Every row gives one point. Each copy is the shape, with its points in the same order, stretched, turned, moved and blurred by noise. Some copies are also mirrored. Which?

Shape (7 x 3)
[[ -9 -23  34]
 [ 32  34 -15]
 [ 57  31 -28]
 [-62 -23 -18]
 [-40 -51  10]
 [  7  26  53]
 [ 10   5  -9]]
Copy 1 (7 x 3)
[[-14   7  35]
 [ 23  32 -33]
 [ 47  21 -47]
 [-69 -21  -1]
 [-46 -34  31]
 [  5  63  30]
 [  0   8 -15]]
Copy 1 is: only turned
Copy 2 (7 x 3)
[[-14  27  11]
 [ 64  -2 -10]
 [ 85   9 -28]
 [-41 -31 -30]
 [-53  20 -14]
 [ 28   8  51]
 [ 27   8 -25]]
Copy 2 is: mirrored
Copy 3 (7 x 3)
[[ -8 -19  33]
 [ 45  40 -13]
 [ 33  61 -22]
 [-33 -57 -35]
 [-55 -44  13]
 [ 41 -15  48]
 [  6  15  -9]]
Copy 3 is: mirrored

Shape (7 x 4)
[[-31  37 -68  47]
 [-11  49  -8  -4]
 [-26  16  -8  13]
 [ 63 -26  30 -29]
 [ 20   0  26  22]
 [-25  21 -34  28]
 [  8 -40   5  -9]]
Copy 1 (7 x 4)
[[ 28  32   3  95]
 [ 16  62  -8  28]
 [  0  27 -13  31]
 [ 36 -11   0 -73]
 [ 24   2 -37 -13]
 [ 14  24  -3  55]
 [  0 -25   4 -25]]
Copy 1 is: mirrored
Copy 2 (7 x 4)
[[-89  58  15 -25]
 [ -9  51 -17  -7]
 [-33  21 -14   7]
 [ 70 -24   0 -27]
 [ 19  -1  26  10]
 [-57  33   1  -9]
 [  4 -31 -12 -13]]
Copy 2 is: mirrored
Copy 3 (7 x 4)
[[-30   9 -77 -17]
 [-29  45  -9  -5]
 [-27  11 -15  -3]
 [ 50  11  45   2]
 [  1  -1  19 -24]
 [-28   7 -46  -7]
 [ 20 -19  17  18]]
Copy 3 is: mirrored
Copy 4 (7 x 4)
[[-27  69 -66  15]
 [-34  40  -3 -12]
 [-38  17 -14   9]
 [ 38 -54  45 -13]
 [ -5 -13  31  29]
 [-29  28 -36  12]
 [  3 -47   2   5]]
Copy 4 is: only turned

Shape (11 x 6)
[[ 34  47  47  10  -8 -11]
 [ 37  34  30 -49  -4  42]
 [ -7 -51  48 -41 -10 -55]
 [  5   5  48 -47  26  20]
 [-29  14 -42  66  -9   9]
 [ 22   3  21 -44   4  18]
 [-80 -61   9 -46  -9 -75]
 [-22  10  49 -41  13 -12]
 [ 19 -10 -20 -22  84  -3]
 [ 28  38  20 -36 -11   4]
 [ 23  16  45  28  -8  19]]
Copy 1 (11 x 6)
[[ 20  42  36  41  -7 -19]
 [ 45  44   7 -35   3  18]
 [ -5 -58  59  -7  27 -26]
 [ 12  12  16 -24  38  22]
 [-39 -15 -43  61 -55 -20]
 [ 31   7   4 -24  16   4]
 [-76 -90  35 -19  23 -52]
 [-22   2  36 -10  32  -5]
 [ 14 -16 -49   6  69 -15]
 [ 27  35  18 -12   0 -16]
 [ 17  17  24  42 -17  18]]
Copy 1 is: only turned
Copy 2 (11 x 6)
[[ 32  47  32  42  -9  10]
 [ 49  34   0 -15 -41  35]
 [ -7 -36  46 -20   0 -62]
 [  9   9  31 -35 -11  26]
 [-14 -22 -34  81  29  26]
 [ 32   1  10 -15 -11  11]
 [-64 -62   7 -22  22 -87]
 [-24  13  33 -25  -7 -10]
 [ 16  -7  13 -38  82  26]
 [ 33  37   0  -1 -20   2]
 [ 26  10  33  45 -13  30]]
Copy 2 is: only turned
Copy 3 (11 x 6)
[[ 27  34  77  -9 -10 -13]
 [ 39  32  25 -43  -5  61]
 [ 15 -63  28 -65 -21 -47]
 [  2   4  14 -53   3  30]
 [ -7  -4  10  80  -2 -18]
 [ 32   9  14 -49   8  25]
 [-29 -70 -34 -36 -41 -85]
 [-17  -3  15 -54 -15 -18]
 [ 11   2 -23 -26  71  -4]
 [ 39  35  24 -31 -18  15]
 [ 10  -2  71   6  -1  16]]
Copy 3 is: only turned

Shape (11 x 8)
[[ 15   1  19  16 -13  11  24   0]
 [ 24 -21 -22 -18  35  -1   9 -15]
 [  6  17 -15  -8  34  15  -8   1]
 [  3 -20 -14  40  31 -29 -25 -22]
 [-43  13  -9 -10 -91 -29  20  38]
 [  3 -20  13 -23  11  21   8 -25]
 [-23   9 -10  21  13  13  24 -28]
 [ 19  27 -12 -18   7 -18 -16 -28]
 [ -3  22  45 -26  44  24 -10   0]
 [ 27  -8   6  76  33  15 -43  -1]
 [ -2  -2 -11  10 -33  24 -22  -9]]
Copy 1 (11 x 8)
[[ 22  17 -12  13 -16  21  24  -4]
 [ 28 -28 -14  21  40   7  12 -10]
 [ 12   3   1  10  42  16  -3   5]
 [ -8   7 -38  22  26 -39  20  -6]
 [  5  -6  -5 -12 -95  -8 -21  29]
 [ 12 -13  -6   9  16  30  11 -34]
 [ -9   7   5  48   9  12  11  -4]
 [ 22  12 -10  14  18 -21 -26 -20]
 [  7  14  29 -21  39  35  13 -22]
 [-12  52 -57   8  39 -10  38  10]
 [ -4  14 -42  13 -12  19 -17  -6]]
Copy 1 is: mirrored
Copy 2 (11 x 8)
[[  5 -15  37  -8 -14   3  25   2]
 [ 15 -10 -19  20  14 -16   1 -32]
 [ 11  10 -13  13  20  19  -7  -4]
 [ -1 -12  42  30  32 -24 -44 -19]
 [-42 -20  13 -75   5 -39  43  63]
 [ -3   1  -4 -14 -15   3   1 -38]
 [ -7 -25  22 -15  34  19   3 -26]
 [ 39  22   2 -19  25 -15 -14  -7]
 [  0  59   6   7  -9  33   7 -23]
 [ 13 -16  64  59  -4  21 -59  11]
 [  1 -24  11 -33 -12   7 -29  17]]
Copy 2 is: mirrored
Copy 3 (11 x 8)
[[ 29 -10  29   0  11   9  32   7]
 [ 24  -6 -35 -23  38  -1   3  -8]
 [  7  15  11  -5  43   5  -9   2]
 [ 32 -26 -17  49  24  -1 -18 -24]
 [-66   8  28  24 -74  15  37  30]
 [ 12 -35  -2 -38  30  14   2  -8]
 [ -3  -6  15  16  32  30  25 -32]
 [ 13  23  10  -6   3  -7 -20 -29]
 [  5 -18  58 -39  59 -10 -20   2]
 [ 72 -11  15  58  43  27 -23   6]
 [  8   2   5   9 -12  46  -9  10]]
Copy 3 is: only turned
Copy 4 (11 x 8)
[[  7   3  40 -17 -18  10   5   1]
 [ 29 -33  -2  21  20  13   6 -23]
 [ 19   8  -9   6  38   7   3  -5]
 [ 25  -9 -20  12 -11 -34 -36 -21]
 [-74  10  17  21 -51  26  20  62]
 [ -6 -17  16  -1  10  28  -1 -38]
 [ -4   8 -10 -18  -2  -8  19 -29]
 [ 23  20   2  50   8   7   3 -17]
 [-10  24  36  -8  64   4 -10 -19]
 [ 60  23  -4 -36   5 -28 -65  -3]
 [ -7  17  -7  -3 -15  35 -20   4]]
Copy 4 is: mirrored

Shape (12 x 9)
[[-44 -15  -7 -17   0 -37   7 -22  -6]
 [ 47  46 -10 -14  93  10  43  13 -56]
 [ -1 -23 -26  14  40 -22 -56   8  -5]
 [  1 -29 -14  34 -32   7  22  -6   8]
 [-31  13 -28 -29 -31  17  10 -60   4]
 [-17 -21  14 -17   5   6 -53  35  31]
 [-11  -8 -27  10  67  15 -16   2  26]
 [ 11   3   6  10 -41  -2  -9 -43 -36]
 [ -1 -15 -13 -41 -20   7  34 -67  -8]
 [  7  23 -42 -24 -55 -18   3 -10  -8]
 [ -8  11  15   5 -43 -31  -3 -59  34]
 [ 84  11 -29 -48  63 -10  -2  33 -15]]
Copy 1 (12 x 9)
[[-44 -35 -45  29   7 -38  13 -15  -2]
 [ 19  60  16 -56  58 -21  21  51 -61]
 [ 13   1 -34  64  63  -3 -22  -7  -5]
 [ -8 -19   5  41 -24  26  29  -2  23]
 [-30 -12 -67  -8 -50  -4   2 -41   8]
 [ -5 -16 -17  38  34 -10 -66  -7  61]
 [ -9  33 -29  21  72  11   0 -13  29]
 [ -5 -10 -11  27 -51   5 -16 -20 -40]
 [-17 -30 -25 -31 -39 -13  26 -51  -7]
 [ 20 -21 -49  23 -62 -34   1  13   7]
 [-34   7 -18  45 -62 -37  -5 -54  17]
 [ 84  25  13 -27  55 -44  -6  31  -7]]
Copy 1 is: only turned
Copy 2 (12 x 9)
[[-27   1  11  -6  11 -29  11 -22 -18]
 [ 46  35 -52 -36  83  65  41  50 -48]
 [-23 -35 -27  20  53  -4  -9  20  23]
 [ -9  -6 -14  11 -46  14  29  18  18]
 [ -9  21  17 -21 -13  20 -16 -54   6]
 [ -5 -34  19 -36  21 -37  -5  32  45]
 [-10 -34  14  -9  50  38  36  19  35]
 [ 10  21 -20  20 -22   7 -39   5 -10]
 [ 22  -1  -3 -30 -29  21  -8 -51 -27]
 [ -5  49 -51 -15 -10  -8 -12 -35  18]
 [ 23  23  25  28 -28 -31  -5 -34  24]
 [ 65  -7 -80 -46  74  22  28  18  -9]]
Copy 2 is: only turned
Copy 3 (12 x 9)
[[-40  21  -9  34  -6  -9  -6 -22 -27]
 [ 60  19   3   2  68  31  -3  14 -95]
 [ -2 -15 -13  70  -3  53 -29  14  -3]
 [  2 -40   2   8 -11 -19   3 -19   9]
 [-30  20  -5 -37  -3   3 -33 -57 -17]
 [-23   7  27  31 -36  51  -6  39  13]
 [ -7   1   4  32  26  75  14   1  -7]
 [  8 -16  14   1 -20 -26 -59 -45 -22]
 [-12  15 -14 -30 -25  -5  -7 -69 -49]
 [ 15  20 -31 -24  -8 -31 -45  -5   1]
 [  0  35  24  12 -26 -22 -16 -64  17]
 [ 80  26 -33   9   1  55  -1  42 -57]]
Copy 3 is: mirrored

Shape (15 x 11)
[[ 49  40  36  40  36  13 -36 -11  11 -21 -41]
 [-28 -17   0  23 -18 -54 -39  17 -43 -13   0]
 [ 16  50 -31 -41   1 -36 -24  28   7  -1  -2]
 [ 12 -21 -38  21 -34  27 -35 -15 -21 -11   4]
 [-30  37  -6 -38   4 -16 -22 -41 -17 -13  -9]
 [ 44  28  30 -14  22 -18 -27  30 -24  20  20]
 [ 37  21  22 -37 -23  32   9  11  17  26  -8]
 [ 21 -30 -48  41 -16  -5 -24  11 -34 -19 -49]
 [ -8 -42 -57 -19  20  21  14  11  46  -4 -36]
 [ 26 -14 -38 -34 -11 -40  27 -44 -27 -53  -4]
 [-19  13 -18  54   5   9  40 -32  42  29 -15]
 [ 37 -41  15  18 -48  22   3  -1   5  21  -1]
 [-10  49  35  49   3 -13  28 -41 -22  19  25]
 [ 11  13   5   2   0  19  43 -34 -29 -53 -19]
 [-29  26 -27  45   3 -61   2  14 -13 -59  10]]
Copy 1 (15 x 11)
[[ 11 -36   7  76  19  36  60 -18 -43  20 -13]
 [-14  31 -47  37  26 -31  -5   1  21 -18  23]
 [ 11  23  37  -5  40 -18  17 -21 -22  28  27]
 [ 14  15 -14  45 -12   5 -24  31  16  35  -7]
 [ 10   2  17  35  60  29 -42 -12 -14   5  41]
 [ 21  -5  -4   0  65 -27  38  12 -57   5 -10]
 [ 28   2  28 -29  26  31   3   2 -38   8 -45]
 [  6  19 -12  69 -36 -26  -8 -22  17  15 -22]
 [-21 -21  26   4 -15  13 -29 -51  47  37 -27]
 [ 71 -23  12  31   0  -7 -25 -24  15 -20  39]
 [-59 -34   8  20 -42  39 -17 -29 -23  16  -1]
 [ 22   5 -31  -6 -21  19   4  12  -5   2 -56]
 [-21 -31  -8  28   9  23  -7  22 -66 -29  27]
 [ 39 -40  30  50  -4  28 -21   3  -3 -41   6]
 [-28  -8   0  51 -11 -26  23  -3  29 -22  71]]
Copy 1 is: mirrored
Copy 2 (15 x 11)
[[-40  25  66  45   9  10  41 -12  23 -59   2]
 [ 60 -47  17  24 -20 -26  -4 -34  -8  -5  34]
 [-24 -13  37 -13 -36 -67 -14  14 -59 -48 -14]
 [ 13  -1  -6  51 -40 -14   6  21  35 -10  12]
 [-47 -43 -17 -17 -46 -26 -42 -20   0 -36  11]
 [  6  23  45  -6 -17  10  15  -8 -71 -32  38]
 [-46  10  18 -22 -24  22  27  41 -20 -20 -36]
 [  3 -12  22  92   1 -40  -5  22  23  10   1]
 [-10   2 -15  35  26 -19 -60  66  41 -44 -67]
 [-14 -18 -79  49 -11 -78 -14 -21 -27 -11 -19]
 [  4  20  32  20  -3  19 -14 -12  94  -8 -51]
 [ 25  10   0  38 -27  46  47  26  10   1 -33]
 [ -2  12  12 -13 -23  25  20 -78  41  21  20]
 [-54  -5 -40  29  28 -37  33 -20  36  13   7]
 [ 48 -17  10  12   5 -95  15 -52  24 -17  19]]
Copy 2 is: only turned
Copy 3 (15 x 11)
[[ 36  30  23  13 -41 -44 -41 -36   2  45  26]
 [-35  12 -10   1 -13 -25 -10  16 -74  36  23]
 [ -9 -19 -28 -15 -44 -22 -19   9   9 -25  40]
 [  2  21 -35  37  -5  18   4 -48 -35  16   3]
 [-51  31 -39 -12  16 -29 -16 -23 -17 -10   6]
 [-11  -3  37 -15 -47 -26  -3  -8   6  25  20]
 [ -1   6  28  17 -34 -12 -31 -14  32 -16 -32]
 [ 27  -5 -45  37 -26 -32 -14 -37 -66  30  -1]
 [ 59   2 -27  10  18 -42 -30 -21 -31 -57 -18]
 [ 20  47 -58   8  -8 -65  44   3 -27 -10 -24]
 [ 51  24 -25 -22  34 -20 -50   7  -4  29 -37]
 [ 15  30  18  40 -37   5 -26   1 -21   9 -49]
 [ -4  30   5 -31  13 -24  -8  18  11  77 -19]
 [  8  27 -27  29  15 -74  16 -23   0  25 -24]
 [ 14   1 -48  -6  12 -55  -4  43 -35  46  46]]
Copy 3 is: mirrored
